Rows are points. To make a cloud, some directions were put in groups of two or more. Within a group, all points are equally far from the middle, so they leave a hole (a ring in 2 directions, a hollow ball in 3). The other directions are filled evenly. Then the cloud was stretched, turned, moved and blurred a little. Count the holes, and give their numbers of directions, smallest first.
(in the rows, 128 means zero)

Cloud:
[[124  88]
 [172 119]
 [129  88]
 [135 171]
 [116  90]
 [ 86 142]
 [ 91 152]
 [154 164]
 [143 169]
 [106 167]
 [158  97]
 [146  91]
 [ 86 140]]
Holes: 1 (2)

Cloud:
[[ 82 138 126]
 [144 159 174]
 [107 178 128]
 [167 147  97]
 [148  85 130]
 [179 111 137]
 [ 81 133 127]
 [168 131 169]
 [144 165  94]
 [141 166  93]
 [ 83 144 122]
 [180 151 116]
 [ 85 129 142]
 [172 172 129]
 [178 110 138]
 [118  86 109]
 [147  86 115]
 [152 183 125]
 [145  84 123]]
Holes: 1 (3)

Cloud:
[[ 82 155 113]
 [119 138  75]
 [144 162 104]
 [ 95  88 107]
 [ 90 123  85]
 [105  82 110]
 [136  89  92]
 [109  78 121]
 [159 140  96]
 [ 89  90 136]
 [101  87 153]
 [171  99 129]
 [102 168 139]
 [114  95  86]
 [172 127 111]
 [140 162 153]
 [156 114  86]
 [168 146 123]
 [126  99 175]
 [ 96  96  93]
 [ 84 143  93]
 [ 88  98 153]]
Holes: 1 (3)

Cloud (28 x 4):
[[ 57 134 148 158]
 [107 122 130 130]
 [165 114 123 195]
 [ 66 166 132 143]
 [102 101 121 154]
 [146 133 120  86]
 [115 141 125 115]
 [143 100  87 164]
 [117 174 106  97]
 [106 169 141 151]
 [107 125 167 168]
 [102 115 115 185]
 [122 135 183 162]
 [144 113 155 149]
 [105 145  95 173]
 [115 168 120 144]
 [139 165  58 153]
 [ 99 191 149 149]
 [139 131 135 105]
 [ 85 118 120 167]
 [111  78  77 140]
 [150 179 129 173]
 [138 126  86 132]
 [154 159  89 181]
 [147 133  83 156]
 [159  90  88 154]
 [147  86  98 161]
 [146 114 131 174]]
Holes: 0

Cloud (31 x 4):
[[139 178 135  82]
 [168 147 174 132]
 [127 192 146 100]
 [146 163 122 165]
 [130 171  72 131]
 [ 97 144 165 100]
 [133  83 108 132]
 [128 123 141 168]
 [162 159  76 114]
 [123 115 134 167]
 [156 171 114  81]
 [151 145 105 163]
 [119  87 110 105]
 [ 76 142 153 130]
 [130 176  79 140]
 [165 163  93  91]
 [100 116  88 105]
 [161 100 104 140]
 [145  81 123 111]
 [ 79 131  94 129]
 [127 122 180 143]
 [ 79 146 156 125]
 [100 139 166  97]
 [149  90 107 139]
 [102 191 140 118]
 [159 123  98 154]
 [103 195 129 128]
 [145 161  73 103]
 [191 123 127 112]
 [128 199 144 113]
 [152  84 132 108]]
Holes: 2 (2, 2)

Cloud (29 x 4):
[[172 153  90 131]
 [101 160  81 116]
 [128 135 131  65]
 [ 96 109  86 126]
 [172 169 157 123]
 [146 131 157 168]
 [161 181 115 128]
 [112 158 135 177]
 [106 171 147 159]
 [110 158 146 172]
 [104 177 108 153]
 [166 109 157 118]
 [157  95 108  99]
 [105 160 166 130]
 [ 94 132 107  83]
 [141 182 158 120]
 [113 168 167 121]
 [175 150 113 160]
 [173 154 166 110]
 [ 98 140  79 152]
 [118 173 165 123]
 [139 131 158 169]
 [107 163 149 166]
 [114 141  89 173]
 [159 117 125  73]
 [164 124  77 126]
 [ 95 156  84 144]
 [162 140 144 172]
 [164 148 166  94]]
Holes: 2 (2, 2)

Cloud, 55 rows:
[[112  66 114  88 147 142]
 [ 87 106 170  92 121 133]
 [138 145 132 154  93 179]
 [100  88 168 128 131 176]
 [139 104 108  97 137  71]
 [157 111 133 119 138  78]
 [ 89 108 165 162 113 143]
 [126 138 135  99 122  70]
 [ 82 146  85  85 101 139]
 [111 153 121 164  93 162]
 [ 84  90  80  75 131 122]
 [105 177 144 128  97 137]
 [145 171 131  95 110 109]
 [163 164 133 131 132 176]
 [140  90 102  81  96 162]
 [ 93 120 185 138 146 124]
 [134 119 128  92 116 196]
 [114 178  94  94 137 142]
 [107 150 105 140  75 128]
 [128 146  67 126 130 129]
 [153 132 109  62 117 123]
 [ 79 136 109 108 123 194]
 [123 130  60 117  97 123]
 [110 100 109 101 168  94]
 [ 71 122 111 126  98  95]
 [ 69 158 133 150 128 161]
 [ 58 131 112  89 141 153]
 [106 114  56 112 110 148]
 [ 58 125 142 130 139 110]
 [ 90  91  84  87 138  94]
 [162 117 111  82 104 161]
 [135 166 134  77 158 139]
 [134 148 154  71 128 119]
 [108  72 144 107 147 100]
 [112 132  73 106 101  88]
 [153  83 108 129  85 134]
 [ 78 115 114  61 129 126]
 [110 147 135  92 172  97]
 [118  97 117 141 144 183]
 [150 139 137  71 111 148]
 [108 102 132 126  80  96]
 [ 79 121 108 149 100 104]
 [ 93 139 133  97 171 171]
 [140  72 132 109 114  91]
 [111 173 124 112  91 159]
 [137  79 122  66 123 123]
 [109 112 152  89 178 126]
 [ 80 130 159 102  98 135]
 [ 86 174 149 126 151 120]
 [134 135  69  91  93 142]
 [ 91 143  63 101 115 129]
 [126 120 114  88  77 104]
 [ 71  79 117 117  94 119]
 [159 123  85 107  86 119]
 [ 95 162 110 107 121 188]]
Holes: 1 (6)

Cloud:
[[107 193 133 149 141 150]
 [129 137 176 157 112 153]
 [132 143 111 162 130 106]
 [136 144  92 103  95 133]
 [130 101 129  88 129 143]
 [139 152 154 167 146 197]
 [183 146 115 171 117 167]
 [162 103 107 149 120 172]
 [136 191 132 152 131 196]
 [ 87 181 127 130 135 151]
 [157 117 129 115 142  98]
 [137 132 175 155 118 143]
 [ 84 146 102 132 122 141]
 [177 141 173 116 134 166]
 [105 132 121  96 175 140]
 [128 125  98 157 148 109]
 [178 162  97 113 170 123]
 [179 127 113  92 115 127]
 [144 129 184 116 133 144]
 [146 127 176 146 132 191]
 [186 179  75 124 132 155]
 [103 153  77 140 137 142]
 [167 139 176 109 128 149]
 [148 171 152 102 108 190]
 [111 113 104 133 175 145]
 [ 97 134 161 137 170 140]
 [151 171 155 155  98 187]
 [180 150 129 175 131 170]
 [178 146 120  96 112 117]
 [148 159 123  95 136 198]
 [189 185 116 144 105 170]
 [136 158 132  98 103 192]
 [143 137 158  89 125 182]
 [118 135 176 110 151 130]
 [168 134 106 139 177 124]
 [107 134  83 153 145 134]
 [135 145 162 119 161 111]
 [152 157 100 125  92 119]
 [173 129 172 146 129 165]
 [187 161 148 103 113 145]
 [144 176 124 105 132 201]
 [144 138 128 102 163 191]
 [150 160 136  97 142 198]
 [125  99 145 135 120 185]
 [185 192  98 122 146 146]
 [199 134 117 131 157 153]
 [170 159 143 175 130 180]
 [128 106 106 108 157 107]
 [181 140 166 135 146 174]
 [154 187 143 145 109 198]
 [145 155 133 171 166 135]
 [177 117  98 107 151 168]
 [183 136  94  93 119 164]]
Holes: 3 (2, 2, 2)

Cloud:
[[158 150 175 146 141 165 111 125]
 [101 112 135 108 110 179 124 187]
 [188 143 148 160 149 119 133 136]
 [168 149 104  88 109 122 174 102]
 [102 132 125 156 166 182 131 126]
 [136 141  72 120  97  93 111 163]
 [ 88  94 120 128 149 115 140 102]
 [171 145  89 171 123 143 105 156]
 [122 163 148  67  86  95 119 134]
 [ 94 132 146 121 141  90 101 172]
 [139  90 121 131  96 108 178 189]
 [109 104  86  98 101 163 155 116]
 [134 115 101 139 112 165 177 112]
 [167  99 157  61 117  88 138 147]
 [126 169  70 113 105 119 133 120]
 [150  85 101  84 132  98 185 109]
 [170 128 102 116 149  73 162 149]
 [130 129  90 130 101 140 195 174]
 [148 124 117  86 178 137  99 112]
 [ 80 109 117 140 140  97 114 165]
 [161 160 144  95 124 177 153 155]
 [131 138 146  73  87 129 163 156]
 [196 156 136  81  80 149 106 119]
 [ 81  89 134  93 101 144 124 163]
 [124  80 159  79 163 125 147 164]
 [119 127 159 134  76 138 152 177]
 [174 153 152 169 113 169 132 134]
 [183  99 111 112  86 175 147 119]
 [158 131  88 118  70 100  93 126]
 [140  82 111 136  71 117 126 139]
 [157  57 133 127 101  98 141 125]
 [178 102  89 110 114 108 145 188]
 [148 141 144  77 125 188 129 138]
 [ 82 141  94 166 132 142 161 146]
 [148  89 115  71 178 144 118 121]
 [171  90 158  79 113 143 118 177]
 [115 104  92 116 115 189 135 143]
 [ 98 130 174 135 116 100 138 170]
 [140  96 114  85  89  99 186 124]
 [ 95 151  80 105 167 104 163 165]
 [119 137 157 117 170 118 107 119]
 [131 128 102 165 139 161 149 104]
 [172 140 155 113 133  81 135 113]
 [123  61 126 109 136 163 104 163]
 [142 152 120  79 141 180 106 131]
 [151 153  86 150 182 155 108 157]
 [146 154  77 121 178 152 145 134]
 [175 116  91  92 139 144 168  93]
 [144  70 156  98 155 183 110 134]
 [133 166  81 125 133 120 141  98]
 [183  52 128 122 127 130 150 125]
 [ 82 104 125 113 146 159 156 112]
 [159  98 111 122 137 152 189 104]
 [139  87 167  92  57 130 125 143]
 [168 147 147 114 146 172 182 158]
 [109 147  70 112 120 101 118 184]
 [129  95 130 111 162 202 130 128]
 [155  66 101 113 117 106 163 172]
 [147  73  84  94 132 140 120 167]
 [158 156 134  98  66  88 112 154]
 [ 87 112  96 117 115 169 154 139]
 [125 176  86 153 127 103 161 134]
 [146 134  88 160 116 153  92 139]
 [106 100  99 139  95 116 175 155]
 [153  90 102 147 121 118  92 130]
 [110  65  91  92  92 117 143 139]
 [156 113 122 141  55 126 112 127]
 [167  74 114 153 117 137 150 183]
 [161 100 162  93  58 170 121 125]
 [105 147 107  77  90 120  74 130]
 [106  77 162 110 154 123 109 107]
 [148  91 179 126 142 171  95 129]
 [169 164 156 130 168 109 144 157]
 [142 120  98 172 158 149  95 162]
 [156  94 162 100  77 158 124 166]
 [ 82 116 139 140 151 101 112 178]
 [135 145  67 107  99 100 148 173]
 [200 150 130 128  85 139  94 110]
 [126  52  99 105 122 136 124 158]
 [164  97 165 126 118 173 128 191]
 [164 128 137  98 126 138 194 125]
 [119  96 101 116 114 194 122 128]
 [142 101  97 151  87 158 144 161]]
Holes: 3 (2, 2, 3)

Cloud, 75 rows:
[[113 101 137 138 147 126 123  95]
 [ 68 106 138 165 127 101  65 124]
 [ 76 137 176 118 108  81  68 142]
 [100  94 154 160 137 136 113  74]
 [124 160 153 122 108  92 148 145]
 [135 136 140 159 205 127  97 189]
 [134 106 157 115 219 114 113 105]
 [128 139 164 162 149 101  68 165]
 [161 169 115  84 110 151 131 155]
 [104 170 124 120 151 120  80 154]
 [107 165 133 170 126 126  92 155]
 [163 100  89 129  78 136  76 128]
 [152  44 141 106 135  96  86 113]
 [106 124 117 110 162 138  81 104]
 [181 124 138 110 134 128 150 172]
 [132 131 101  99 141 107 103 118]
 [142  45 177 151 122  88 124 130]
 [163 121 105 130  91 147 105 172]
 [152 115 132 136  83 132 100 164]
 [ 94 133 169 149 142 137 132 149]
 [134 184 100 144 145 114  69 143]
 [157 113 161 122 157 141 138 103]
 [131 183 146 186 165 155 137 159]
 [ 82 123 184 153 138 122  81 136]
 [ 81 154 153 115 151  97 154  97]
 [ 78 112 186 131 168  97 154 119]
 [161 118 116 133  79 110 151 204]
 [ 87 177 107 165 151  80 108 178]
 [154 167  86 127 140 135  87 149]
 [159 119 111 116 179 179  98 161]
 [170  81 116 147 134 160 105  96]
 [145 164 127 151 138 172 169 166]
 [133 142 155 107 128  85 135 162]
 [143 121 133 146 103  82  85 194]
 [120 112 172 103 123  52 104 121]
 [ 87 139 115 104 164  90  78 156]
 [142  60 174 137 100 109 112 100]
 [166  52 172 169 105  99 136 165]
 [101 145  92 126 130 148 128 135]
 [133 160 155 168 154 111 129 175]
 [145 113 121 153 109 182 105 147]
 [121 158 102 169 116 134  90 136]
 [108 138 158 104 165  46 125 130]
 [143 136 166 168 105  66 129 150]
 [134 150 123 141 184 102 122 117]
 [ 91 153 159  90 149 129 120 145]
 [142 132 114 195 152 135  86 123]
 [151 124 128  98 177  81 156 146]
 [111 106 146 104 133  82  92  94]
 [126  99 128 114 129 140  62  72]
 [113  90 133 165 135  85  89 124]
 [168 115 117 169 116 121 112 104]
 [154 116  94 116 142 157  88 123]
 [131 125 165 148 168  97  92 181]
 [109 130 104 123 104 127  89 147]
 [118 171 138 141 104 111 140 167]
 [126  75 160 164 120 128  94  73]
 [ 85 135 173 138 156 111 114 159]
 [ 77 148 127 144 187  83  81 155]
 [137  63 148 120 132  78 148 143]
 [103 140 182 147 133 148 136 103]
 [140 104 161  90 137 167 151 117]
 [202 110 150 147 131 115 108 108]
 [123 104 108 142  81 151  70 110]
 [117  74 124 172 149 127  88 151]
 [135  85 137 118 165  87  63 114]
 [159 127 146 141  75  89 121 167]
 [ 92 126 175 169 117  78 104 169]
 [181 103 122 121 151 143  69 173]
 [ 92 131 172 108 157 116 157 110]
 [108 174 133 135 112 147 100 137]
 [ 87 123 199 125 157  97 108 118]
 [146  69 179 118 152 110 125 147]
 [127  92 148 109 186 141 121  89]
 [ 92  96 157 155 149  92  86  93]]
Holes: 1 (2)
